Every row gives one point. Any point is a mix of the corners, with weights that add up to 1. It lies inside the corners' shape when no weight is negative. Is each point inside? If not, which corners have a negative weight?

Corners:
(1): [-0.45 -0.27  0.84]
(2): [ 0.50 -0.23 -0.27]
(3): [-0.21  0.31 -0.28]
(4): [ 0.51  0.50 -0.48]
Points:
[0.15 0.00 0.12] -> outside (3)
[ 0.15 -0.12  0.08] -> inside
[ 0.03 -0.20  0.35] -> outside (3)
[-0.12  0.25 -0.25] -> inside
[-0.24  0.19 -0.19] -> outside (4)
[-0.26 -0.19  0.55] -> inside
[ 0.21  0.34 -0.52] -> outside (1)
[ 0.38 -0.10 -0.22] -> inside

Corners:
(1): [ 0.18 -0.33  0.40 -0.10 -0.37  0.32  0.45  0.05  0.32]
(2): [ 0.24 -0.56  0.77 -0.24 -0.15  0.25 -0.08 -0.24 -0.10]
(3): [-0.11  0.08 -0.41 -0.38  0.42 -0.57 -0.50  0.44 -0.36]
(4): [-0.87 -0.27 -0.28 -0.47  0.24 -0.18 -0.44  0.38 -0.60]
(5): [-0.30 -0.42  0.13 -0.34  0.17 -0.58 -0.06  0.72 -0.72]
(6): [-0.06  0.45 -0.06  0.50 -0.54 -0.29 -0.24  0.10  0.07]
(7): [ 0.23 -0.61  0.33  0.47 -0.12  0.26  0.24 -0.34 -0.01]
(8): [-0.13  0.65  0.35  0.64  0.05  0.00 -0.24  0.18  0.30]
(9): [ 0.01 -0.17  0.64  0.01  0.03 -0.46  0.53 -0.50 -0.18]
(10): [-0.21  0.77 -0.29  0.14  0.08 -0.01 -0.23  0.26 -0.62]
Points:
[ 0.30 -0.21  0.69  0.30 -0.50 -0.02  0.67 -0.50 -0.01] -> outside (3, 4, 8)
[-0.16  0.01 -0.03  0.09 -0.18 -0.07 -0.26  0.24 -0.15] -> outside (9)
[-0.18  0.85 -0.29  0.17 -0.05  0.09 -0.63  0.31  0.01] -> outside (5, 7, 9)
[-0.21 -0.09  0.08 -0.14  0.08 -0.32 -0.08  0.42 -0.52] -> inside
[ 0.01 -0.20  0.29 -0.02 -0.14 -0.02  0.04  0.09 -0.11] -> inside
[-0.02  0.08  0.33  0.22 -0.12 -0.08  0.13 -0.20 -0.11] -> outside (3, 5)
[ 0.03 -0.11  0.18  0.30 -0.19 -0.06  0.02 -0.07 -0.06] -> inside
[-0.03 -0.31  0.25  0.01  0.09 -0.02  0.10 -0.03 -0.28] -> outside (6)

Corners:
(1): [-0.09  0.49  0.55  0.22  0.10  0.37  0.21  0.21 -0.13 -0.12  0.18 -0.54
 -0.51 -0.33]
(2): [-0.02 -0.27  0.33  0.53  0.10 -0.42 -0.23 -0.02 -0.24  0.01  0.82 -0.21
  0.25 -0.56]
(3): [ 0.36  0.27 -0.22  0.24 -0.41 -0.21 -0.50  0.55  0.68  0.03  0.20  0.25
  0.51  0.25]
(4): [-0.33  0.46  0.12  0.02 -0.88  0.21  0.61 -0.45 -0.24 -0.30  0.04 -0.52
  0.41  0.17]
(5): [ 0.29  0.43  0.10  0.40  0.23  0.29 -0.08 -0.55  0.29  0.48  0.21 -0.51
  0.52  0.11]
(6): [ 0.25 -0.03  0.12  0.00 -0.73  0.41 -0.07 -0.31  0.13  0.32  0.15  0.63
 -0.18  0.39]
(7): [ 0.09 -0.31  0.25  0.10  0.24 -0.06  0.35 -0.30  0.58  0.12  0.49  0.48
 -0.87  0.01]
(8): [-0.11 -0.10 -0.50 -0.49  0.13 -0.06 -0.37 -0.76 -0.07  0.14  0.68 -0.20
 -0.57 -0.71]
(9): [-0.14 -0.15  0.57 -0.32 -0.08 -0.15  0.55  0.37 -0.31 -0.09 -0.45  0.47
 -0.41  0.49]
(10): [ 0.58  0.44 -0.34  0.56 -0.45 -0.40  0.01  0.05  0.25  0.15  0.02  0.24
  0.30  0.47]
(11): [-0.13  0.15  0.38 -0.27 -0.72 -0.17  0.05 -0.93 -0.09  0.08  0.17 -0.56
 -0.06 -0.53]
(12): [ 0.90 -0.16 -0.52  0.60  0.59  0.40 -0.06  0.23  0.41 -0.04 -0.51  0.54
  0.30 -0.36]
(13): [ 0.59  0.28 -0.50  0.53  0.69  0.21 -0.49  0.09  0.36 -0.58 -0.34  0.57
  0.24  0.56]
(14): [ 0.40 -0.59  0.09  0.46 -0.66  0.61  0.30  0.26  0.08 -0.03 -0.44  0.06
 -0.20  0.36]
(15): [ 0.50 -0.48  0.44 -0.52  0.10 -0.29  0.52  0.41 -0.27 -0.57  0.54  0.11
 -0.73 -0.50]
Points:
[ 0.15  0.01  0.12  0.03 -0.32 -0.03  0.15 -0.15  0.08  0.04  0.17 -0.04
 -0.10 -0.13] -> outside (13)
[ 0.15  0.18  0.11 -0.01 -0.55  0.21  0.11 -0.03 -0.07 -0.03 -0.10 -0.04
 -0.05  0.32] -> outside (2, 7, 12)
[ 0.20  0.06  0.03  0.12 -0.08  0.12 -0.07 -0.05  0.02 -0.16  0.06 -0.03
  0.02 -0.05] -> outside (7, 10)
[ 0.47 -0.25 -0.07  0.17  0.03  0.01 -0.12  0.01  0.29 -0.06  0.29  0.26
 -0.43 -0.24] -> outside (4, 5, 9)
[ 0.33  0.00 -0.14  0.12  0.09  0.11 -0.03 -0.08  0.11 -0.13  0.06  0.17
 -0.07 -0.09] -> inside
[ 0.15  0.01  0.06  0.17 -0.12  0.20  0.22  0.00 -0.24 -0.17 -0.12 -0.01
  0.00  0.12] -> outside (3, 7, 11)
[ 0.24 -0.04  0.29  0.15 -0.06  0.16  0.32  0.02 -0.08 -0.20  0.01  0.06
 -0.24  0.03] -> outside (3, 8)
[ 0.03  0.15  0.23 -0.02 -0.30  0.01  0.04 -0.36  0.00  0.00  0.16 -0.27
 -0.13 -0.27] -> inside
[ 0.03  0.01  0.00 -0.05 -0.15 -0.01  0.00 -0.37  0.02  0.02  0.30 -0.11
 -0.18 -0.26] -> inside
